Each row is a point. Any point is a mix of the corners, with weights that add up to 1. It lies inside the corners' shape when no weight is negative. Is each point inside? If not, which corners have a negative weight?
In the rows, 128 means zero.

Corners:
(1): [166 174 121]
(2): [110  18 210]
(3): [112  81  87]
(4): [ 83 152 161]
Points:
[ 93 132 157] => inside
[ 91 131 164] => inside
[136 157 136] => inside
[ 75  87 161] => outside (1)
[118  52 186] => inside

Corners:
(1): [132  48  98 111  76 144 213 148 203]
(2): [193 188 118 108 143 193 188  87 174]
(3): [143  79 142 211 140 131 112  75  99]
(4): [ 23 167 102 151 100 131  55 111  49]
(5): [112  59 182  86 209 196 192 172 127]
(6): [152 200 214  49  89 145 131 194  56]
(7): [180 126  74  95  37 109 109  37 139]
(8): [195 156  93 129 135 144 193 198 199]
(9): [159 177 215 203 121  29  87 115 127]
(10): [ 44 116 176 195 220  64 193 216  86]
Points:
[139 164 130 124  99 108 149 146 136] => outside (3, 5)
[121 137 160 148 156 122 142 141 102] => outside (1)
[158  96 137 118 158 137 189 139 176] => outside (3, 4, 6)
[160 165 125 122 136 165 166 107 149] => inside
[112 111 154 168 163 118 156 144 109] => inside
[128 148 128 178  96  63  95 110  96] => outside (1, 2, 5)
[ 93  84 125 153 176 143 173 148 130] => outside (6, 9)
[120 140 112  93 123 162 161 148 130] => outside (3, 9)

Corners:
(1): [ 66 118 127 123 168 167 129  89 157 109 193 145 137 129 205 132  98 116]
(2): [169  87 161  95 131 133  88 181 130 102 153 123 110 133 133 154 143  90]
(3): [ 49  90 215 126  88  93 148 151  93 182  77 103 175 104 187 117 194  41]
(4): [188  96 154 146 126 127  85 190 109 153 131 121  84  63 141  76 184 117]
(5): [137  81  92 144 113  85 151 166  62 121 180  91  85 171  64  89 147 116]
(6): [196  49 157 122  89 179 196 144 109 128 103 208  91 150  89 123 155  96]
(7): [ 54 154 120  88 110  58 135 180 154 138 166 117 219  96 158 164  73 153]
(8): [106 134 199 125 133  13 172 130 138 132 129 108  57 138  79  96  84 184]
(9): [ 43 198 147 131 128 116 128 108 153  99 182  90 149  93 145 109  79  68]
(10): [114 118 249 204 158 111 171 135 139 134 167  99 126  93 113 114 126 130]
(11): [ 46 112  88 166 142  94 104 143 192 112 147 125 149 156 132 158  96 104]
(12): [168 146 109 153 148  86 153 110 100 175 134 134 160 117  97  87 139 131]
(13): [ 71 139 120 126 121  93  76 109 117 161 134 175 135 141 127 200 132 119]
(14): [103 118 131 118 170 218 138 140  67 111 103  86 157  52 171  60 135 115]
(15): [198 123 169 157 114 104 124 114  77  59 121 141 114 150 122 108 112 154]
(16): [132  95  99  94  88 188 118 108 157 140 144 128 188 163  81 103  95 112]
(17): [ 89 155  78 156 114 140  82 114 161 133 176  95 105 184 100 173 169 170]
(18): [171 146  86 161  99  85 117  91 134 131 190 118 172  90  73 170  66 123]
(19): [134 178  92 131 161 227 129 139  81 148 104  98  96  94 163 105  64 159]
Points:
[ 94 115 122 131 146 160 147 143 107 152 127 123 162  92 153  88 127  94] => outside (2, 8, 15, 17, 18)
[123 123 167 161 134 111 143 130 126 132 156 115 132 112 113 123 119 124] => inside
[ 72 126 141 120 131 100 105 135 126 121 141 115 134 129 148 127 127 122] => outside (6, 10, 12, 18, 19)
[127 121 150 133 124 139 140 127 113 129 139 108 125 120 123  97 128 113] => outside (7, 11, 13)
[106 131 124 134 119 124 119 130 136 133 150 113 132 136 118 131 129 132] => inside
[128 109 141 132 129 131 128 143 111 129 131 129 118 133 125 121 134 127] => outside (9, 18)
[142 124 152 142 122 112 135 140 101 127 134 124 114 121 115 124 136 128] => outside (1, 11, 16)

Corners:
(1): [101 159 134 159 140 137 195 152 127 141  80 168 150 125  75 135 157 119
  83 181]
(2): [ 65 114  75 151 131 144 131 182  78 139  50 142 163 125 104 158  98 146
  95 154]
(3): [177 126 110 111  67 112  91 117 203 109 165 116  56 138 126  95 132 178
 171  75]
(4): [108 194 122 134 137  89 168 149 121 174 164 147  65 143 155  99 135 149
  94 118]
(5): [ 64 101 116 107  97 125 211 177  75 165  86 120 235 155 136 130 146 131
 124 159]
(6): [136 187 163 131 104 103  77 172 135 181 164 101  30 141 173 178 142 119
 200  96]
(7): [122 115 139 173 113 102 158 203  91 157  93 145 146  77  97 177 171 133
  85 134]
(8): [ 62 143 119 136 136  60 148 135 111 111  95 145 161  72 194 120 152 128
  92 146]
(9): [216 122 156 139  57  96   7  32 128  89 146 121  74 119 125  92  64 148
 188 105]
(10): [176 137  94 137 106  45  68 136 161 113 130 134 101 140 152 138  89  91
 156 110]
(11): [134 100 210 130  79 145 123 100 108  79  93 179 118  77  62  44  89  94
 208 115]
(12): [127 137 102 142 102  73 124  77 118 131 146 101  85 158 144 202 116 106
 115  79]
(13): [ 80 145 122 146 131  91 132 163  69 132 105 110 170 135  77 147 191 140
 127 124]
(14): [ 85 103  81 178 144 126 134 180  54 145  79 173 191 102 134 154 164 126
 113 146]
(15): [206 168 112  89  89  78 117  58 130 138 174 100  96 111 174 152  80 129
 181 106]
(16): [ 99 119 122 155 169 129 167 145 125 125  70 121 156 115 112  90 112 119
 135 147]
(17): [117 134 104 165 178  79 110 135 152 167 105 160 178 117 116 189 114 150
 117 144]
(18): [ 72 152 124 237 122 184 182 164 112 149  78 175 162  74  68  85 109 134
 186 119]
(19): [ 74 130 164 203 124 169 100 147 147 104 138 188 176  68  70  81  80  93
 112 110]
(20): [185 101 128 158 100  70  97  73 147  40 151 106  95 127 130 154  66 127
 190 103]
(21): [148 194 174 108 122 118 156 134 172 131 102 150  76 141 156 171 143 156
 126  50]
Points:
[124 139 130 149 115 111 119 137 120 129 117 139 130 114 119 127 120 131
 145 123] => outside (12)
[124 136 124 144 116 114 130 137 117 134 114 134 129 125 120 138 117 132
 142 120] => outside (8)
[122 138 130 144 111 110 129 131 122 127 120 139 116 118 118 120 121 132
 143 116] => inside
[123 122 125 185 122 123 101 139 121 123 105 146 133 110  81 139 114 126
 151 127] => outside (4, 5, 8, 15, 21)
[123 141 132 142 118 112 128 132 132 138 114 138 123 115 131 122 110 128
 136 123] => outside (13, 14, 20)
[120 139 129 150 114 105 129 139 113 135 117 140 132 116 124 149 121 125
 132 123] => outside (3, 16)
